Each row is a point. Two turns around zero, p and q, are shown by what they do to some points. Where does a point land after both, in the order given? Backwards means that the second turn is done in reverse. Each puzzle has new turns, and all numbers are rounded.

Turn p:
[  4 -17  40] => [-23 -27  25]
[-3 38  5] => [-3 35 16]
[-38   8 -25] => [-13  25 -37]
[ 37 -29 -21] => [ 40 -32  -5]
Turn q:
[ 26 -28 -15] => [37 17  1]
[-49  -1  24] => [-23 -45  21]
[-22  21  36] => [-40 -12  21]
[ 37  21 -10] => [ -3  39 -19]
[  8 -13 -34] => [ 29   1 -23]
Where do these land?
q, then p backwards: [-17 -76 -18] => [ 75 -21 -19]
p, then q: [15 17 15] => [-18   8  19]
p, then q: [21 27 20] => [-28  12  26]
q, then p: [  9 -26  -5] => [15 -8 22]
p, then q: [ -9  29 -23] => [-22  16 -27]
p, then q: [-21  29  10] => [-34 -13  -9]

Turn p:
[ 11   0 -21 -24  11 -42] => [ 26  -3  12  13 -17 -42]
[-29 -31   5  -6   0  -3] => [ 14 -14 -33 -19   3  -4]
[ 25  41 -17  38  21  21] => [-33  41  19  39  15  10]
[ 48  18 -42  30   7  36] => [-3 56 19 44 -8 34]
[-43 -17  41  12  26  45] => [-14  -2 -35 -35  59  24]
[-25 -39  47  -8 -17 -34] => [ 11 -68 -25 -19   5  -7]
[  1  28 -28   7 -20   2] => [-23  22   9   5 -30  -3]
[ 12   1  14 -49 -28 -24] => [ 21 -31  34 -27 -26 -13]
Turn q:
[ -3 -26 -76 -13  -9  -5] => [ -4  -5 -47  35  -2 -57]
[ -9  51  21  19 -38  40] => [ 30  52  19 -19 -42  21]
[-2 29 11 -8 15 33] => [-10  38   5   4  -1  27]
[-25 -19   1   8  17 -22] => [-28 -26  11  -4  -3 -14]
[ 26 -24   0  32  -2  -7] => [ 19 -38  -6  14 -11  12]
[ 15  53  17 -41  23 -23] => [ 2 36 39  3 57  5]
[ -1 -63  27   4  -6 -16] => [ -8 -58 -21 -34   2   7]
Where do these land?
p, then q: [-16  36  24 -52 -17  33] => [-23  31  -3 -49  47  10]
q, then p backwards: [  2   3  26  -7  11 -61] => [ 13  20  52 -28  19 -11]
p, then q backwards: [ 11 -13 -33  22  32  59] => [ 32  39   1 -36   8  50]
p, then q: [ 16  -8  32 -17 -30 -12] => [  0 -21 -33 -29   4  18]
q, then p: [-15 -29  -2   1  -5 -42] => [ 35 -29 -21   0   0 -19]
p, then q backwards: [ 16  16 -20 -16 -17  14] => [-16  28  13  16  -7  12]
q, then p backwards: [-14  -6 -27  69  25   9] => [ 34  10 -15  31 -48 -41]

Turn p:
[-16   3   5 -52 -22   9  -4 -26  43] => [  5 -21 -10 -37 -49 -36  17 -10  -9]
[  4  -3 -21  68 -22  -6  -8  37  14] => [-30  43  11  30  27 -26 -24  34  18]
[ 19  -2  -6 -53 -43 -14  11  11   5] => [  2  10 -17 -27 -13 -13  61  11 -14]
[ -4   8 -24  71   1  35 -10   6 -17] => [-20  39   0  43   0  16 -55  13  10]
[ 23  35  -8 -59  18 -14  32 -22 -11] => [ 61  -5 -12 -22 -15  22  42 -21  10]
[ 24   3  17 -44   7  15 -13  12  -3] => [ 12 -25  12  -5 -23  19  32  18 -17]
[-33  -1   4  15  -3 -12 -20   3 -31] => [-23  14  14 -18  21  18 -23 -13 -15]
[-18  -5  33  26  12   9  27   5  -8] => [-27 -19  -2   9  12  18 -13 -14  34]
[ 12 -25   5  76  -9  -1 -22 -25   1] => [-31  16  11  61  19 -25 -35 -20 -12]
[-21 -39 -13  13  43   5  12  -2 -17] => [  5 -28 -29   5  33  17 -39   1  -6]
[ 10  26   7 -61  17 -26  -5   2  26] => [ 45 -23  22 -39 -14 -12  36   3   1]
Turn q:
[-19 -36 -20   3 -40  -4  26  40 -37] => [  3   2  52 -28 -19 -42 -11  13 -38]
[  8  16 -18  -7  -8  35 -14  -8  -8] => [ -4  -4 -20  -1 -12  21  -2 -15 -33]
[ -2 -32   6 -20  25  -5  15  -1   6] => [ 19 -15   1 -28  12  -6  16  13  19]
[-32  22  11  -3  14 -26  51  -6  12] => [-11  17  -7   9  13 -13   8  63  18]
[ -2  -9 -12  25 -64  13  -1 -24  12] => [-36  47   4 -16 -31 -10   1 -29 -14]
[ 33   1  73 -57  -1 -30 -19 -11  27] => [-33 -34  -6 -26  27  33 -38  -6  75]
[-19  18 -31   8  -3 -14 -36  -7 -29] => [ -7  -4 -11  29  22 -26  -5 -24 -36]
[ 56   3  -7  14   9 -16  41 -15 -12] => [ 26  43  24 -10  30  39  -5  11   1]
[-16 -12  16  27  45  46 -41  25  -1] => [ 24 -52   1  35 -33   8  41 -23   1]
[ -7  31 -18  10  24  -1 -21   8  31] => [ 19   1 -38  38  -9  -4  -7  -3   8]
Where do these land?
q, then p: [ 23 -22 -24  31  22 -18  36  28 -44] => [  1 -23  39  39  11  40  42  -5  19]
p, then q: [-23 -12  25 -40  39 -15  34  39 -11] => [ 44 -32 -16 -56 -19   4  16  12  14]
p, then q: [ 26  -7  50  14  13 -30   3 -28  33] => [ -5  30  24 -10  24  -9  39  -3  51]
q, then p: [-36  -7  41 -15 -12  -8  16  43  -6] => [-48 -22  14 -24  28 -25  15  19  -5]
q, then p: [  1   9   4  14   5   8   3 -15 -31] => [ -9  -8  -7   7   5  29 -12  -9  15]
p, then q backwards: [  2  -9 -27 -29 -36   1 -42  33  10] => [-32  -4 -25  -4 -21  16  56  -3 -19]
q, then p backwards: [ -4 -21 -26  39  40  28  13 -22  -4] => [ 54  12 -10 -39 -16 -22   9  -6 -16]
p, then q: [-30  13 -27   1 -41  30 -41 -28  -5] => [-57  -8  -6  16  14 -11 -34 -14 -41]
p, then q: [ 14  32  -3  -9 -38  32 -30   4  30] => [-45  15  27   7 -18 -12 -43  13  -1]
q, then p: [ 18  32   9   0  39 -36 -19   9  24] => [ 17  -3  16  42   0 -32 -35  26   2]
p, then q: [  4  30 -21   5 -28 -29  30 -30  23] => [ -6  47 -31   7  29  10 -26  11  17]
p, then q: [  6 -38   0 -11  -2  37  -4 -32 -18] => [ -3  13  15  -8   1 -19  21 -24 -49]
